Each row of a before or after table is a point. The points were changed in one or more steps. Then noise was added and the rows were shuffled. The steps act on how far a point lies along the listed directions, d1 being the first. What was done? A step turns or swaps two directions, mirrors them in a line or flattens them onto one, adds a multiple of one to another, or multiplies one. Angles are multiples of 10 degrees, from the lower direction toward the higher: turns from -170 to 170, lines from 10 to 170 but not 90. Use the fewest steps. Two steps may share a direction if one is a turn and the other turns, adds or multiplies; they go together, in the order done. Otherwise the lowest direction goes first.

Directions:
(1): [-1.3 -4.9]
(2): [ 4.9 -1.3]
Before (9 x 2):
[[-0.9  4.6]
 [-4.6 -1.5]
 [ 0.6 -5.8]
 [ 5.2  1.2]
 [-4.8  2.1]
 [ 4.9  1.8]
 [-3.1  1.1]
 [ 4.9  2.5]
 [-1.4  0.9]]
After:
[[-2.9  1.1]
 [-4.8  2.4]
 [ 0.2 -7.5]
 [ 4.9  2.3]
 [ 5.4  3.6]
 [-0.8  6.0]
 [-4.6 -2.1]
 [ 5.6  1.8]
 [-1.4  0.8]]
Steps: multiply d1 by 1.3

Directions:
(1): [ 1.4  0.9 -0.1  6.1 -6.0 -1.5]
(2): [ 4.4  4.3 -4.0  2.2  4.3 -1.0]
(3): [ 2.6  3.2 -2.2 -5.4 -4.8  1.8]
(4): [-5.8  3.4 -2.8  1.9  0.0  4.6]
Before (8 x 6):
[[-1.0  0.0 -1.4 -6.0  1.9  3.4]
 [ 3.4 -0.4 -0.5 -5.2  4.0 -0.5]
 [ 1.1 -3.1 -0.6 -4.0  1.6  2.4]
 [-2.5 -6.8  4.9  6.9 10.2 -4.6]
 [ 2.0 -0.2  0.1 -6.5  3.0 -0.5]
 [-2.2  1.9 -1.6 -1.1  8.1  2.7]
 [ 0.5 -0.1 -1.2  4.2  2.6 -4.6]
 [ 1.9  0.1  0.2  3.0  0.0 -4.2]]
After (8 x 6):
[[-4.2 -4.6  3.2 12.2  5.7 -3.4]
 [ 2.8 -0.1  0.2  1.3  1.8 -4.5]
 [-3.1  2.3 -3.3  0.1 -3.3  4.7]
 [ 1.5  3.8 -3.3  4.5 -3.3  0.6]
 [-3.3  4.8 -3.5  5.3  4.0  3.1]
 [-0.4  3.8 -2.3  2.9 -5.1  1.2]
 [-1.2 -1.3 -2.2  2.3 -4.1  3.5]
 [ 1.6 -0.1 -1.6  2.6  4.6 -5.1]]
Steps: mirror d1 and d4 in the line at 120 degrees; multiply d2 by 1.3

Directions:
(1): [ 0.6 -3.9 -4.7 -3.4 -0.8  4.5 -0.7  7.8  1.2 -2.6 -3.9 -0.5]
(2): [-1.8  1.1  2.3 -1.3 -1.8  1.2 -1.0  2.3 -7.3 -6.9  5.6  1.3]
(3): [-1.0 -3.6  3.1 -3.2  1.9 -7.1  1.8  2.3  2.0 -2.4  1.2 -7.0]
(4): [ 2.1  4.7 -6.2 -1.0 -5.0 -2.7  2.4 -2.6  3.8 -5.4  1.0 -0.7]
(5): [ 4.9 -1.5 -4.7 -1.1  4.4 -0.8  6.6  0.7 -4.2  3.0  3.9  1.0]
(6): [ 1.6  2.2  2.8 -9.0  0.3  5.4 -0.2 -2.8  2.4  1.9  2.8 -2.0]
Before, 8 rows:
[[ 4.0  3.3 -5.1 -4.3 -1.2  1.6 -0.5 -2.6  5.8  0.3 -1.1  0.1]
 [-1.9 -2.0 -1.1  5.4  2.6 -4.2  1.3  1.1  0.2 -1.9  0.5  0.3]
 [ 5.6  4.7 -9.4  5.6  2.0  0.0  6.5 -2.2 -2.6  2.0 -0.6  5.9]
 [-2.8 -1.6  5.0  2.5 -0.3  4.6 -6.9 -1.5 -3.5  4.9 -3.4  5.3]
 [ 0.8  3.4 -4.3  3.9  0.9 -3.2  4.1 -0.5 -0.5  4.9 -2.9  0.9]
 [-1.1  0.4  0.8 -6.8 -0.7  7.1 -4.0  5.1  2.1 -2.4 -0.1 -0.9]
 [-2.0  0.9 -5.0  8.1  0.3 -1.4 -1.4 -0.5  0.4 -3.0 -1.8  4.1]
 [ 1.1  3.6  9.5 -0.4  0.1  4.2 -6.0 -5.0  0.6  0.9  5.3  1.6]]
After, 8 rows:
[[ 3.9  0.2 -5.7  1.5  3.6  6.0  3.5  5.2 -9.5 -0.4  1.0  7.0]
 [-1.5 -1.2 -4.6  0.8  0.8  6.1 -3.1  5.7 -1.2 -4.3 -1.9  3.0]
 [ 0.1  1.7  5.0 -1.1  2.8  1.9 -3.0 -2.0 -5.8  0.4  5.2  3.1]
 [ 0.2  0.4 -2.5  3.1 -3.1  2.0 -4.5 -3.9  4.5  5.8 -7.4  4.1]
 [ 1.7  3.8  1.9  9.6 -2.3 -4.2 -3.2 -4.9  5.0 -0.3 -0.1  2.5]
 [-1.1 -3.2 -2.8 -0.1  2.0  0.4  1.3  5.3  1.6 -3.0 -0.9 -0.7]
 [-1.1 -0.2 -1.7  0.8  2.4  2.2  1.8  5.7 -6.0  3.3 -2.2  1.4]
 [ 0.0  6.7  3.4 -4.1 -0.6  1.3 -2.2 -5.6  4.7  1.8  3.3 -1.4]]
Steps: turn d1 and d6 by 80 degrees; swap d2 and d4

Directions:
(1): [  1.5   1.9  -6.7  -2.1  -1.6   0.1   4.6  -1.5  -2.7  -1.4  -1.2   0.1
   1.1   3.7   0.7   0.0   3.3  -6.4   0.3   0.2  -0.2 -11.4  -0.6  -4.7]
(2): [ 3.1  1.9  4.8 -0.4  4.2 -1.1  1.1 -7.5 -2.3 -2.2  2.1 -0.5 -4.4 -5.3
  3.5  6.3 -2.8 -0.6  1.8  6.5  2.8 -2.2  3.9 -2.0]
(3): [-0.9  1.8  4.4  2.1  0.3 -2.7  5.4 -0.6 -0.2  0.3  3.7 -0.8 -0.1 -2.1
  2.2 -0.6  3.4 -5.7  0.9 -6.0 -5.8 -1.5  4.2  9.4]
(4): [ 3.4 -5.6  1.4 -4.7  0.8 -3.5  1.4 -3.2  1.2  0.0  0.3  6.8 -2.1  1.7
  1.1 -2.5  3.0 -8.4  0.4 -0.9  1.7  7.6 -2.8 -3.1]
Before:
[[  3.5   1.2  -5.4  -3.0   1.4   1.6  -5.1  -7.1  -2.9  -3.4  -1.3  -2.3
   -2.7  -1.5   1.6   6.9  -6.3   3.3  -0.6  12.1   8.3  -4.2  -1.6 -15.0]
 [ -1.3   5.6   1.1   6.7  -2.0   2.1  -2.5  -1.8  -3.2   1.4   2.0  -8.2
   -0.1  -4.2   0.8   9.3  -5.5   6.8   0.9   5.6   0.4  -9.1   4.4   3.0]
 [  2.2   1.7   5.9  -3.7   2.0  -2.5   2.9  -7.3  -4.7  -2.4   3.7   2.4
   -5.2  -3.5   4.4   2.1  -1.6  -4.2   1.4   2.1  -0.8   1.1   2.0   3.0]
 [  4.4   0.3   2.6   2.8   5.2  -3.2   3.9  -6.7  -1.3  -2.6   3.2  -0.6
   -2.5  -4.5   4.2   2.7  -3.1  -4.6   1.2   3.1  -0.1  -2.4   3.7   3.7]
 [  2.4   1.2   3.6  -0.9   0.3  -1.9   4.1  -3.6   0.1   0.9   0.7   0.5
    1.4  -1.0   1.8  -0.8   1.8  -4.6  -1.5  -1.1  -3.5  -1.5   0.5   3.0]
 [ -2.9   3.3  -4.6  -1.0   1.1   0.3  -0.5   0.2  -0.5   1.3  -2.3  -3.2
   -0.7   1.7  -2.3  -0.3  -1.6   2.5  -2.9   1.1   0.7  -6.7  -1.8  -6.5]
 [  1.1   2.2   2.0  -1.9   4.5   1.2   3.1  -6.5  -2.4  -2.7   0.9   0.8
   -3.9  -4.4   4.0   6.4   0.1  -4.3   3.1   4.9   0.5  -3.8   4.0  -2.1]
 [  0.1  -2.2   3.9   1.2   3.2   0.9   1.3  -3.1   0.4  -1.7   2.0   3.0
   -2.8  -3.5   1.0   1.8   0.7  -4.0   1.9   1.3  -0.4   4.7   0.4   2.0]
 [ -2.4   5.4   0.9   1.6   0.5  -0.9   5.0  -3.0  -2.7  -1.3   2.1  -4.0
    1.6  -3.5   4.4   3.6   3.0  -1.4   2.9  -3.3  -5.6 -11.5   3.8   7.4]
 [  0.5  -1.6  -5.0   0.7  -3.1  -1.0   2.3   3.2   1.0   1.2   1.6  -0.2
    3.0   2.5  -0.4  -0.1   3.4  -3.6  -1.6  -3.1  -3.0  -1.3  -2.4   3.2]
 [ -3.1   0.2  -3.8   2.7  -4.1   1.5  -0.5   9.6   4.0   3.3  -0.6  -3.1
    4.8   2.2  -4.7  -2.8  -2.2  10.5  -0.5  -4.6  -4.4   1.3  -0.8   4.0]
 [  3.3  -1.6  -5.3  -2.9  -1.3   2.0   1.7  -1.9   0.8  -0.1  -0.7   2.9
    2.2   2.4  -1.1   0.0   3.5  -2.8  -2.0   2.3   3.6  -0.6  -2.7  -6.7]
 [ -1.7   5.1   7.6   4.7   4.4  -2.1   2.7  -5.4  -3.5  -0.5   6.1  -7.5
   -2.1  -7.6   3.6   5.5  -3.5   4.9   3.0   3.7  -3.5  -4.9   6.7   8.0]
 [ -1.3   2.5  10.0   2.8   4.8  -3.0   0.0  -2.6  -1.3  -0.2   3.3  -1.9
   -4.2  -7.4   2.9   5.9  -1.1   0.1   2.7   0.6  -2.1   2.7   4.1   7.1]]
After (14 x 24):
[[  1.9  -0.9  -6.7   2.1  -0.9  -1.9   5.3   1.9   0.0  -1.1   0.3  -0.1
    3.3   3.5   0.5  -4.9   1.8  -7.1  -0.8  -3.8  -3.6  -6.4  -0.9   3.4]
 [  1.5   0.9   2.7  -0.2  -0.5  -1.4   3.3  -0.9   1.3   1.6   0.1   0.1
    2.9  -0.1   1.0  -1.9   2.2  -3.6  -2.1  -3.2  -4.3   0.1  -0.4   4.2]
 [ -0.8   4.1  -1.7  -0.7   0.3  -2.6   5.5  -1.0  -3.9  -0.7   0.6  -1.0
   -0.4   1.0   2.3   2.7   4.9  -9.4   2.4  -2.8  -3.8 -11.9   1.1   1.6]
 [ -3.0   0.1  -7.3  -2.3  -2.3   2.4   3.0   4.6   0.1   0.4  -2.8   1.3
    3.2   4.9  -1.2  -3.5   4.9  -5.4   0.2  -4.6  -3.8  -4.0  -1.9  -0.7]
 [  0.1  -1.1  -2.1   0.3   1.0   2.0   3.8  -1.7  -0.9  -1.7   0.5   2.5
   -0.3   0.2   0.1   0.7   3.2  -7.3   1.7   0.0  -1.4  -2.6  -0.5  -0.1]
 [  1.0  -2.8  -2.0  -1.0  -1.4   2.3  -2.0   1.5   3.2   1.4  -0.4   2.5
    2.7   1.6  -2.6  -1.6   1.8   3.0  -3.2   0.4   3.1   7.3  -3.0  -2.5]
 [ -2.8   4.0  -5.3   1.8  -1.5  -1.7   7.4  -0.7  -3.9   0.4   2.2  -5.6
    3.1   2.6   0.9  -1.8   4.0  -3.8   1.1  -3.5  -6.6 -15.0   1.2   3.8]
 [ -0.8  -1.9 -14.4  -2.6  -5.9   3.3  -6.0   4.7   0.5  -0.3  -5.1  -0.8
    4.9   7.7  -3.7  -3.9  -1.0   2.8  -4.0   1.5   3.6  -2.2  -8.3 -12.0]
 [ -4.9   1.9   0.4   1.5  -2.3  -0.9   2.7   2.8   0.4   1.2   0.8  -2.8
    4.1  -0.2   1.9  -2.1   4.0   0.0   1.3  -8.7  -7.4  -3.6   0.6  10.5]
 [ -2.2   3.0  -5.6   4.7  -6.3   2.2  -0.9   3.3  -2.4   2.4  -0.6  -5.4
    3.8   3.0  -1.8   3.0   0.3   1.6  -0.7  -0.4  -1.9 -11.1  -0.7   1.0]
 [  1.7   2.1   5.4   1.6   3.0  -0.7   0.6  -1.8   1.4   0.2   2.8  -3.0
   -2.6  -6.2   0.9   6.4  -6.9   9.7   2.2   5.2   0.0   1.4   5.2   1.3]
 [  0.6  -2.1   2.3   2.2   0.1  -1.1  -0.6   0.7   2.1   1.1   3.2  -0.5
    0.1  -2.6   0.7   2.5  -0.8   1.3  -0.7  -0.6  -1.8   6.6   0.3   6.1]
 [ -0.5   1.3  -3.3  -4.2  -3.4  -0.8   4.8  -0.5  -4.1  -1.3   0.7   2.3
    0.2   4.5   0.8  -4.4   3.8  -6.6  -0.4  -4.2  -3.7  -5.0  -1.7   2.4]
 [ -4.7   0.6  -1.5   0.1   0.7  -0.3  -3.6   2.8   1.6   3.6  -2.2  -2.5
   -0.5   1.2  -3.6  -2.4  -2.9   5.8  -4.0  -1.1   0.4   2.0  -2.5  -3.8]]
Steps: turn d1 and d2 by -120 degrees; multiply d4 by 0.7
